Rows are points. Each table stands for the endless flat space through its points: a line for two points, a plane for three, and so on. The two share one point or none. Which?
In the rows, 128 means zero.

First, 2 rows:
[[151 148 117]
 [172 133  96]]
Second, 2 rows:
[[164 138  96]
 [156 154  84]]
They share: no point

First:
[[152 100 131  68]
 [185 115 106  95]
 [137 139 162  95]]
Second:
[[176 137 146 116]
 [168 134 145 108]]
They share: [152 128 143  92]

First, 2 rows:
[[100 146 106 113]
 [120 126 146  97]]
Second, 3 rows:
[[103 152 120 114]
 [104 150 153 136]
 [107 130 112 104]]
They share: [105 141 116 109]

First, 2 rows:
[[111 110  89 121  90 125]
 [ 87 134 107 127 108 155]]
Second (4 x 6):
[[101 120  71 134 135 113]
 [102 129  76 143 107 132]
 [114 103  67 141 144 111]
 [104 111 109 116  98 157]]
They share: no point

First:
[[119 118 162 115  99 122 120 123]
 [102 100 172 130 128 110 106 129]
 [140 141 115  86 104 119  91  94]
 [123 139 154 107  97 114  84 123]
 [164 102 111  83 116  92 127  83]]
Second, 4 rows:
[[124  87 163 111 105  77 104 110]
 [146  78 165  86  96  70 105  79]
 [133 116 145 150  99 114 110 148]
 [121 119 139 109 136 115 113 119]]
They share: [130 106 148 109 118 101 110 112]

First:
[[176 146 126  78 201 150  96 100 124]
 [160 151 112  86 161 145  89 153  99]
 [164 162 130  66 197 146 112 136 104]
 [165 163 112  84 174 118 110 126  96]]
Second, 4 rows:
[[150 145 102 105 174 144 103 123  67]
 [165 141 125  83 169 132  94 133 128]
 [166 167 100  67 140 120  93 125 141]
 [191 141 117 114 185 142  67 145  80]]
They share: [166 150 109  91 165 134  91 130 104]

First:
[[157 154 118  92 150 125 145 134 166 111 122]
 [167 148 128  87 157 129 148 144 167 106 117]]
Second (4 x 11):
[[103 168 126 135 107 128 118  92 146 141 158]
 [142 153 114  99 149 122 100  86 173 162 125]
 [159 152  99  82 168 107 115 102 178 141 109]
 [136 159 106 102 158  83 133 116 151 102 119]]
They share: [137 166  98 102 136 117 139 114 164 121 132]

First, 5 rows:
[[146  97 103 152 121 144 124 141 156 113 134 116]
 [155 112 104 142 100 126 126 135 105 139 109 131]
 [ 86 143  59 148 147 156 134 145 150 143 104 126]
 [139  80 135 150  78 162 108 122 124 153 137 108]
 [107  98 107 154 111 174 116 133 156 143 134 108]]
Second (3 x 12):
[[124  94  98 144 126 150 107 117 138 150 127  98]
 [129  85  95 143 124 156 101 118 136 146 124 101]
 [119 113  96 151 122 144 123 124 147 148 140 102]]
They share: [124 104  93 150 120 150 117 125 145 144 137 105]

First:
[[121 116 100 110 134 104 115 121 140 155 147  82 139  77]
 [133 110  91 116 149 119  91 124 152 140 141 100 163  98]]
Second, 4 rows:
[[152 136 105 121 162 134 102 121 166 151 136  62 147 114]
 [110  97  90 106 141  89  93 127 148 136 160 113 147  84]
 [164 142 101 161 140 126 104 127 134 113 122  66 177  90]
 [154 135 108 110 165 139 109 123 176 162 144  63 139 118]]
They share: no point

First (5 x 14):
[[156 136 114 150  76 178 122 187 128 118 121 115 109 138]
 [ 95 181 113 157 176  92 143 141 120 162 102  77 188 121]
 [117 166 143 144 147 128 144 174 131 151  85  80 181 144]
 [112 181  90 166 150 113 154 144  95 148 140  70 149 115]
 [142 173  89 124 163  89 127 118  83 163 158  56 153 152]]
Second, 3 rows:
[[115 162 103 176 121 134 143 158 105 131 125  95 158 132]
 [122 164  93 146 121 111 144 175 127 150 117  95 133 117]
 [132 160  77 128 127 115 130 177 125 148  97  89 117 111]]
They share: no point

First:
[[166 102  81 145 112 162 157 192  94 145 149 116 192 137 148  79 126 102]
 [162 100 124  88 165 117 174 115  80 150 121  98 117  94 142 105 126  82]
 [150  82 125  61 164 122 179 104  64 177 145  66  94 113 138 137 124 102]
 [162 130  97 139 134 146 149 184 112 147 149 146 198 135 146  67 106 106]
 [146 134 144  64 193 101 162 107 102 176 147 126 123 116 138 107  88 110]]
Second, 5 rows:
[[162 106 118 103 164 131 162 155 104 174 167  95 143 134 149 105  99 124]
 [164  83  95 168 187 145 110 120  79 234 198 105 119 151 173  68 131 158]
 [147 117 107  82 131 145 172 156  80 133 101 131 181 134 148  89 107  71]
 [123  74 102 107 164 133 162 135  72 154 112 117 144 118 162  80  98  67]
 [133  47 109 148 201 139 136 132  74 197 155  87 109 130 178  71  95 111]]
They share: [156 112 110  97 152 131 164 149  97 165 151 111 154 131 147 101 106 108]

First, 5 rows:
[[234 140 123 132 159 128  87 139 187  97 168 123 122 214  91 150 112 154
  104 125]
 [199 147 105 120 156 140  44  97 152  77 123 110 113 162 124 113 101 130
  123  90]
 [189 108 149 128 148 102 107 151 136  80 112 147 122 170 108 141 118  80
   91 136]
 [149 138 144 123 168 118  85  96 109  94  69 146  92 136 144  97 108  63
  125  69]
 [224 135 102  99 167 132  46 114 152  50 122 115 125 172 117 128  87 123
  106 106]]
Second:
[[118 144 151 127  99 107  84  97 120  88 102 141 104 182 111 110 153  68
  141  83]
 [154 165 166 116 140 117  80  94  82 134 135 152  68 174  92 136 146  90
  103 115]
 [167 112 167 119 118 112 115 116 161 146 111 138 116 204 169  81 118  94
  100 137]
 [136 176 171 117 134 126  81  94  69 122 132 157  59 165  73 143 157  77
  114 101]
 [150 159 124 157 156 105  55  94  93  89 115 136  86 131  83 146 144  96
  131  74]]
They share: [155 133 146 149 142 119  93 114 133 113 106 137 101 152 125 112 129  91
 121  98]

First:
[[142 161 147 165 146 135 131 147 136 126 130 134 109 108  66 122 108 130
  132  78 119 162 134 158]
 [112 143  93 111 135  77 159 141  76 102 109  64 128 151  95 166 147 132
  156 100 135  60 106 143]
 [ 79 101  99 164 107 145 152 194  82 157 116  52 179 198 123 140 151 136
  183 140 144 130 149 181]
 [130 163 122 161 145 122 118 117 113 128 109 117 127 129  93 140 122 152
  150  92  99 124 137 142]
 [121 161 125 140 133  89 136 124  98 109 126 104 103 116  57 150 109 158
  145 104 102  98 117 141]
 [143 151 141 171 148 154 132 160 139 136 122 129 129 126  88 117 121 121
  135  76 128 174 141 164]]
Second, 5 rows:
[[121 143 133 145 142 142 163 125  91 107  64 139 157 177 115  94 164 155
  125  65 130 178 135 137]
 [127 148 139 127 134 120 146 145  78 113  72 125 153 185  98  98 146 132
  148  65  99 157 105 134]
 [147 118 107 179 155 187 171 137 123  92 100 111 188 144 115 109 159 191
   89  87 169 169 178 168]
 [142 101  91 179 139 220 148 157 158 132 128  93 172 144 112 156 147 165
   77 116 143 134 155 181]
 [139 131 103 188 145 181 130 166 167 174 122 114 118 141 115 171 129 147
  110 128 110 140 134 151]]
They share: [146 136 119 158 143 148 139 164 116 128 106 106 152 157  98 128 131 147
 130  95 110 143 125 150]

First (3 x 24):
[[159 139  83  88 106 152 146 132 131 118  84  65 141 104 130 127 134 110
  123 149 127 168 104  66]
 [154 118 114 101 125 132 144 138 143 122 113  96 119 107 156 112 146 134
  133 172  99 169 112  77]
 [172 112  84 112 145 119 192  79  76 145 114 100 120 154 161  98 164  85
  114 147 108 162  73 119]]
Second, 5 rows:
[[156  99  78 119 109 131 151  93 122 127 115 104  92 112 159 108 141  96
  114 167 107 147  62 103]
 [165 132  76  97 132 155 177 137 136 116 145  75 101 104 173  99 129 121
  167 172 137 145  75  89]
 [160 110 108 117 127  98 147 119 128 134  82  86 143 115 134 114 139 109
  108 166  98 154 128  81]
 [168 105 104 117 118 104 144  98  97 110  94  98 140 147 150 128 163 110
  102 146  93 177  98  96]
 [162  90 105 122 138 146 182 100 108 213 115 144 122  97 185 110 145 114
  134 217  96 163  87  28]]
They share: no point

First, 4 rows:
[[140 108 138 109 154 154 151 144  99  96  62 130 116  92 161 153 137 142
  141 120 135 105 123 154]
 [119 132 153  97 136 160 166 144  99 126  89 142 104 119 137 165 155 169
  117 138 126 114 102 136]
 [128 116 144 113 110 114 143  90 117 106  68 158 152  98 177 155 127 124
  133 112  97 127 131 148]
 [100 137 158  90 103 132 171 117 126 139 113 170 124 134 138 160 146 169
   88 129 108 135 107 124]]
Second (2 x 24):
[[119 113 145 106 129 130 152 134 143  98 100 152 128 112 162 141 115 140
   93 112 130 135 129 135]
 [119  89 125  74 113 114 184 102 111 130  72 184 152  96 154 141 147 160
  129  84 114 103 141 159]]
They share: [119 107 140  98 125 126 160 126 135 106  93 160 134 108 160 141 123 145
 102 105 126 127 132 141]

First (5 x 24):
[[ 97 158  87 125 183 164 130 131  90 151 108 115 144 153 141 131  85  83
  153 161 150 168 116 198]
 [135 162 108 103 152 167 156 124  94 121  90 143 120 171 125 126 127 110
  127 126 181 161 162 163]
 [148 118 102 115 117 173 144 156 117 163  43 129  72 120 141 124 122  78
  158 173 135  94 101 120]
 [107 160  92 121 154 154 141 135 116 166  71  93 106 142 120 109  94  83
  179 174 137 145  94 168]
 [140 127  89 118 124 182 158 161 121 161  34 126  73 132 129 126 114  93
  164 163 142 102 108 128]]
Second (2 x 24):
[[115 156 105 102 163 156 156 122  89 124  86 113 120 144 121 123 115 100
  152 151 171 157 148 164]
 [101 156  89 100 181 150 176 130  81 110  70  95 138 126 107 119 103 110
  170 155 177 149 168 166]]
They share: no point

First (4 x 24):
[[112 121 145 160 107 149 166 155 127 110 133 100 153 134 142 131 132  89
  165 114 107 125 172 112]
 [ 99 106 121 156 124 165 191 148 132 118 112 120 153 132 117 118 128 108
  178 108 123 134 188 128]
 [106 134 142 170 121 152 188 149 152 118 136 108 165 112 139 117 127  90
  173  94  97 128 187 104]
 [107  77 139 124  99 160 146 169  74  98 112  98 125 172 120 154 138  92
  156 151 153 122 155 144]]
Second (3 x 24):
[[137 103 138 172 131 130 142 148  99 136 105  99 127 194 119 122 128  94
  190 161 133  92 185 114]
 [137 107 138 156 123 118 126 148 115 132  99 113 113 188 109 122 112  96
  172 161 135 110 171 104]
 [107  99 138 178  89 182 193 158  78  95 141  70 166 150 174 137 169 112
  188 121 116 119 164 144]]
They share: no point

First, 6 rows:
[[119 137 121 102 179 107 136 121  74  92 179 121 119 127  54  59  92 137
  169 145 102 122 119 197]
 [ 71 137  93 110 191 119 104 153  74 168 163 181 131 155  62  79  76 177
  173 101 102  98  99 133]
 [ 94 137  92 143 112 182  94 125 137 125 118 119 181 202 108  61 146 101
  108 106  77 118  84 159]
 [149 163 141 143 141 131 124 106  98  79 160 104 137 140  77  78 119 116
  122 114 115 144 122 225]
 [142 172 114 120 146 105 157  87 111  68 200  97 146  90  82  96  72 137
  145 149 113 128 146 216]
 [127 162 112 130 135 132 143 101 111  77 168  92 158 140  92  90 116 108
  129 125  99 150 141 198]]
Second (2 x 24):
[[ 98 156 101 119 150 145 131 127 113 113 166 113 155 174  96  93 119 125
  136 102  95 141 136 151]
 [ 86 144  85 127 148 131 127 121  93 119 148 129 167 154  86  87 111 119
  146 116  85 139 124 161]]
They share: [ 92 150  93 123 149 138 129 124 103 116 157 121 161 164  91  90 115 122
 141 109  90 140 130 156]

First, 6 rows:
[[109 128 159 119 193  77 163 126  98  92 134 132 116 139 138 125 116 126
  105 139 104 112 156 172]
 [ 85 156 124 155 134 130 105  85 138 151 128 177 150 117 169  73 146 181
  144 122 112 160 150 108]
 [131 148 140 101 164 130 148 168  79  89 107 134 137 150 155 165  83  90
  101 120  67  80 145 156]
 [ 75 114 164 141 158  59 131 103 111 122 140 159 115 124 175  62 188 160
  134 152  99 169 145 116]
 [164 134 116 121 179 124 166 129  90  82 138 136 133 158 120 167  59 114
   71 115 116  79 179 195]
 [ 88 149 120 161 127 127 102  79 138 153 134 183 149 118 173  64 156 187
  142 124 115 168 153 103]]
Second (4 x 24):
[[130 137 135 122 164  98 147 138  76  75 160 136 130 143 174 135 124 112
  113 157  87 133 162 155]
 [166 146 113 151 144  71 115 138 124  93 165 146 135 112 164 145  72 147
   64 109  60 134 211 155]
 [107 115 148 115 177 114 168 139  59  83 148 146 128 170 174 125 156 103
  130 169 106 117 133 147]
 [136  92 131 163 150  89 133 132 142 153 111 194 129 148 140 109 108 171
   52  73  84  80 175 131]]
They share: [124 125 140 127 159 101 145 132  91  99 135 152 126 145 161 118 129 126
 103 136  90 116 154 149]

First:
[[178 179 128 121  90 119 117 144 140 137 146 140 136 133  99 132 187 107
  140 107 187 144 136  81]
 [175 178 121 146 116  83 126 154 144 129 157 152 157 149  71 166 164  84
  144 100 163 105 110  89]
 [156 160 107 134  80 128 134 124 125 111 145 123 122 157 106 127 163 118
  139 114 172 152 125 100]]
Second:
[[212 202  92 108  87 131 140 113 157 113 148 159 147 163  89 198 163 116
  156 151 173 136 148 142]
 [175 176 103 162  87 124 127 119  95  81 156 112 172 186  78 160 182 127
  140 144 120 109  81  87]
 [188 178 110 138  93 109 133 109 128 117 160 141 140 166 100 172 160 102
  149 124 160 138 122 114]
 [189 151 111 145  99  90 132 125 126 119 154 147 119 164 110 164 155  93
  166 116 176 130 126 107]
 [ 99 183 108 153  66 118 136 156 146 147 158 131 144 128  89 103 159 125
  116  74 167 149  97  78]
 [155 159  80 175  53  97 134 172 127 125 151 156 140 154 104 149 174 146
  182 127 168 102  88  83]]
They share: [161 165 110 141  94 110 133 134 131 115 150 133 135 157  92 143 160 105
 141 109 166 133 117  98]

First:
[[110  72  91 136 162 116 155 128 140 135 149  86 118 160 124 154 147 133
  113 182 124  83 158  96]
 [126  36 131 112 202 108 139 156 176 115 129  62  94 184 164 150 167 109
  133 174 164 107 166  96]
 [140  56 137 128 188 108 129 152 180 111 139  72  88 174 148 146 175 119
  141 158 164 117 164 116]]
Second, 2 rows:
[[158  96 137 159 177 139 130 123 166  96 175  90  66 147 130 155 191 125
  150 151 108 113 132 147]
 [116  84  89 159 123  91 130 129 130 138 133 108 126 159 100 149 137 143
  114 145 150 101 174 105]]
They share: no point

First:
[[ 90 172 160 148 117 121 126 188 124 103 114  98 106 148 126 143 102 137
  173 131  83 176 165  86]
 [102 160 106 130  93  97 150 140 166 133 102 152 154 124 150 149 102 113
  137  77 143 128 135 140]]
Second:
[[ 72 162 126 137  81  90 163 144 139 104 134 122 137 166 133 159 140 154
  163 113 136 182 114 135]
 [108 147 135 177 134  32 100 173  69 172  92  97  87 133 164 215 107 160
  105 127  52 128 102  64]
 [118  99 164 113  74 121 125 120 159 117 116 115 130 110 152 129 107 140
  176 117 131 187 158  87]
 [ 32 199 137 131  96 141 218 222 175 105 104  83 144 135 147 136 152 105
  155 154 132 146 141 117]
 [ 74 182 141 157  97  92 140 176 139 102  98 134  87 125 126 150  85 133
  124 110 109 135 129  99]
 [124 150 110 147  95  62  97 124 115 108 118 154 115 170 119 163  92 148
  155  69 114 170 126 127]]
They share: no point

First (5 x 24):
[[140 149 158  72 188 103  93 125 105 116 122 141  72 158 154 122 159 175
  159 153 140 109 104 170]
 [144 117 142  84 144 139  57 165 157 168 154 125 108 162 102 138 123 147
   91 149 188 149 108 142]
 [202 125 198 143 129  81 149 154  96 167 150 130 131 123 152  99 160 114
  132 222 150 141  60 159]
 [210 137 198 159 145 105 113 118 124 135 126  94 127  99 116  99 120 130
  136 198 150 137  92 127]
 [194 146 178 130 166 138  79 134 141 122 104  63 133  99  76 103 106 152
  105 157 167 145 116 122]]
Second (6 x 24):
[[165 126 166 102 162 147 111 144  99 102 137 100 129 129 153 129 143 128
  122 147 159 103 126 143]
 [157  76 176  98 130 117 106 144 102 117 189  86 122 123 143 108 178 136
  146 141 138 112 136 182]
 [131 105 151  47 162 103 118 106 136 137 193 127 106 167 129  68 158 192
  113 194  99 174 118 167]
 [182 170 191 159 166 152  90 166  47 164  67 119 108 133 104 203 152 126
  128 143 236  98 125 134]
 [142 114 149  47 154  84  99 144 168 147 175 137  93 157 148  70 145 168
  122 179 121 159  67 177]
 [156 175 149 112 199 136  92 127  79 134  98 143 108 176 104 149 139 173
  110 191 165 132 128 125]]
They share: [157 134 162  91 161 112  95 150 119 145 136 128 102 149 132 120 148 152
 125 166 160 132  95 159]

First:
[[135 144 151 100 118 111 138 148 108 129 141 143 156 120 152  97 106 154
  167 170 138  91 116 105]
 [127 136 175 119 120  84 138 146  91 146 140 131 168 136 142 116  89 157
  176 166 145  91 117 105]
 [155 102 189 136  70  73 102 160  88 135 115 113 164 150 112  99  70 146
  163 126 198  91 104  69]
 [141 121 192 137 112  63 116 140  73 159 137 134 188 149 130 123  71 157
  182 172 151  99 143 123]]
Second:
[[153 101 177 116 109 103 100 172  99 123 145 140 185 110 128  88 103 136
  167 147 182  94 115 104]
 [171 158 180 143 125 102 112 130  87 134 145 193 143 106 163  59  88 161
  167 141 171 126 140 106]
 [100 140 149  73  73  58 117 175 151 143  84 109 152 165 104 131  80 125
  148 199 146  28 126 117]
 [101 157 150  74  80  68 133 164 152 143 101 126 143 145 112 125  71 137
  141 195 133  40 129 131]
 [144 107 172 114  99  77  85 175 107 132 108 130 176 147 123  96 105 124
  172 163 189  72 123  91]]
They share: [153 124 162 113  93 100 114 152 101 128 129 137 161 130 135  91  92 149
 163 155 163  94 120  96]

First (5 x 24):
[[ 70  91 204 129  62 104  94 133 170  85 145 108 118  96  94 149 133 157
   65  70  92 110  74 107]
 [ 98  61 163 126 107  89 121 163 161 115 146 100 111 120 106 137  85 140
  105  79  77  90  73  98]
 [ 80 131 179  99 102 139 104 158 165 130 140  83 163 136  49 109  98 152
   75  75 117 160 104  92]
 [ 88 110 173 109  89 122 104 154 159 118 121 102 149 143  84 136  98 143
   73  94  95 116  99 111]
 [108  79 145 111 121 103 125 175 154 134 129  97 135 151  99 131  66 131
  107  96  81  96  92 102]]
Second, 4 rows:
[[109  90 170 117 104  81 109 166 166  89 141  94 176 158 145 128 105  86
   96  79  78  90 148 100]
 [ 73 116 169  94  88 120  93 141 154 108 144 125 156 113 100 197 102 139
   73 100  93  94  90 120]
 [ 86  95 177 113 100  97  94 144 163  97 153 112 178 132 132 160 105  97
   74  76  79  84 131 111]
 [ 65  90 211 121 110  73  65 163 130 135 141 117 192 102 126 175 135 101
   82  91  43  80 132  94]]
They share: [ 96 111 162  98  92 104 108 163 157 100 132 107 154 139 113 165 102 128
  95 103  92 100 107 109]

First, 5 rows:
[[127 149 103 162  64 123  99 131 140 119 107 155 122 180 159 101 142 127
  177  82 112  93 128 107]
 [151 171 127 186  69 116  98 148 139 120 107 145 122 188 144 138 124 123
  164  87 138 100 122 104]
 [166 203 150 206 103  91 107 162 115 130 123 112 111 160 138 148 114  90
  158  90 159 116 134 124]
 [ 95 153  87 160 110 125 104 140 137 121  76 103 144 146 163  48 154 117
  167  97  75 144 167  85]
 [120 167  99 135  98 104 127 114 104 134 113 129 117 137 191  87 137  95
  172 100 107  92 149 121]]
Second (3 x 24):
[[114 181  90 184 105 137 104 124 139 127 104 128 152 176 171 102 145  99
  148  91 109 116 138  79]
 [110 129 118 116  69 105 116 160 115 127  92 112 100 160 139  86 149 139
  200  83  89 132 162 123]
 [133 134 119 129  69  94 113 148 124 115  68 126 108 138 161  73 123 146
  186 111  96 109 156 116]]
They share: [120 161 102 160  90 120 108 135 132 123  91 126 133 162 165  91 138 118
 165  97 103 115 146  95]

First, 6 rows:
[[139 128 110 139 135 124 185 136 140 133  65  92 109 123  85 104 110  97
   60 152 168 119 139 107]
 [168 133 120 131  84 105 154 128 127 128 109  91 157  66  96  62  98 140
   59  81 191  93 124 139]
 [134  90 121 149 102 119 105 135 120 117 131 156 153 101 119 106  91  85
  117 101 154 173  65 158]
 [121  99 132 108  93 108 237 137 133 127  73 140  76 176 108  87 146 140
  114 171 198 126  70  94]
 [129 125 104 145 105 146 130 144 150 119  99 107 142 100  84  84 110 107
   72 113 163 122 119 140]
 [108  72 107 180 160 143 144 126 119 125 101 161 107 169  95 153  97  38
  129 181 149 193  76 106]]
Second, 6 rows:
[[ 93  55  75 127  48 117 185 101 173 133 102 119  95 102 128 105 117  86
   94 156 174 116  87  94]
 [112 142 117 150 149 142 111 198 116 121  77 114 141 166  67 106 111 111
  106 160 167 160  71 155]
 [124 122  89 151 113 127 155 146 157  94  87 115 108 119 121 102 108 113
   86 142 181 160  86 112]
 [ 76 114 115 134 129 172 127 158 109 119  93 117 112 172  66 103 148 113
  104 146 112 141 100 164]
 [ 82  92  82 124  86 138 152 138 156 114  94 106 103 134 112 111 128 101
   91 148 143 123  92 120]
 [119 154  99 158 157 138 117 186 128  85  73 101 117 156  94 103 114 130
   91 147 163 176  85 145]]
They share: no point

First:
[[141 139 122  81 130 104 125 116 143 132 115 105 132 122 125 124 162 121
  146  94 136  94 140 145]
 [127 154 163 133 157 154 151 115 156 103 126 170 175 126 161 137 166  89
  170 140 176 120  99 130]
 [113 163 172 138 152 155 165 115 172 104 135 179 173 122 163 135 153  89
  187 159 173 127 101 123]
 [154 150 109 116 153 153 131 147 139  77 112 130 178 111 160 180 181 101
  158  92 171  85 101 181]]
Second:
[[133 153 128 124 210 122 146 147 179  82 155 155 132 130  98 122 172  72
  154 109 138 111 121 128]
 [122 162 123 125 169 164 163 100 164 133 132 118 151 131 106 167 136  85
  149 109 178 112 156 159]
 [157 117 100  55 132  76 126 157 169  94  68 131 190 118 138 126 208 146
  122 108 131  66  68 155]
 [118 159 116 121 202 161 187 100 191 134 124 124 162 140  63 164 133  77
  127 110 183 111 160 150]
 [150 118  99  74 154 171 148 135 181 119  99  69 192 165 127 182 157 148
  155 144 213  92 118 161]
 [167 124 129  67 114 118 121 160 137  77  92 112 178 113 178 142 184 151
  180 109 162  76  91 145]]
They share: [140 148 125 103 141 130 135 128 148 107 118 126 155 117 144 147 166 109
 159 105 154  96 120 155]

First (6 x 24):
[[158 136 168 119 158 157 143 104 113 104 134 108 156 122 157  99  84 144
   76 172  90 151 119 178]
 [108 138 169 135 119  90 143  99 123 142 137  97 176 110 155  84 109 157
  116 141 123 151 128 130]
 [147 127 216  96 161 108 151 122  84  78 133 167 102  95 175 169 102 156
   58  85  83 141 144 118]
 [159 127 196  97 174 126 150 110  91  79 138 148 109 101 161 153  84 157
   58 120  88 135 134 142]
 [136 182 153 129 125  90 107  99 121 132 163  85 130 112 157  92 105 199
  144 131 133 189 196 104]
 [164  84 122 203  94 117 184  76 139 164 110  85 148 117 162  31 126 130
  122 148 112 114  93 117]]
Second, 3 rows:
[[116 138 150 146 147 108 145  84 114 111 175 113 141 105 151 109  90 162
   91 157 129 122 153 137]
 [163 134 161 126 129 119 160  93 119 119 108  86 111 111 155 100  89 164
  111 120 113 163 127 114]
 [150 122 161 132 108 119 183 109 145 110 116  82  98 118 145 106  75 159
  116 108 120 154 115 111]]
They share: no point

First:
[[109 143 174 123 151 204  82  92 100 114  89 168 123 153  99 155 125  94
  108  81 139 129 133 130]
 [ 99 170 160 116 136 188  71  53 130 115  85 204  94 143 131 183 130  78
  159 108 141 154 131 140]
 [ 73 125  77 149  83 114  98  88  92 148 133 172  51 130 188 167 129 110
  124  76 115 136  74  84]
 [ 89 173 167 115 139 191  71  53 111 123  80 200  90 152 132 181 123  77
  144  85 128 155 126 128]
 [ 72 138  97 134  90 131  87  77  94 150 119 179  54 142 179 178 122 105
  136  78 109 138  92  90]]
Second, 5 rows:
[[ 67 113 115 177 122 195 109 119 121 148 149 117  82 112 149 131  88  73
  104  96 124  83 121  75]
 [ 78 113 122 113 115 177  88 104  98 135  87 177  94 158 118 144 139 132
  138  94 114 139  88 140]
 [111 114 109  93 117 146  80 120 125 118  69 194 102 141 101 160 162 113
  122  83 106 139 117 148]
 [108 131 116 169 104 160  94  74 106 124 166 141 102 118 161 175 122  70
   86  99 133  79 139  56]
 [112 138 138 154 122 148  96 110  91 135 134 145  83 143 158 164  94 122
  132  88 174 134 115 110]]
They share: [100 124 122 134 114 160  90 100 103 129 116 163  95 141 136 160 128 110
 120  92 132 122 113 112]
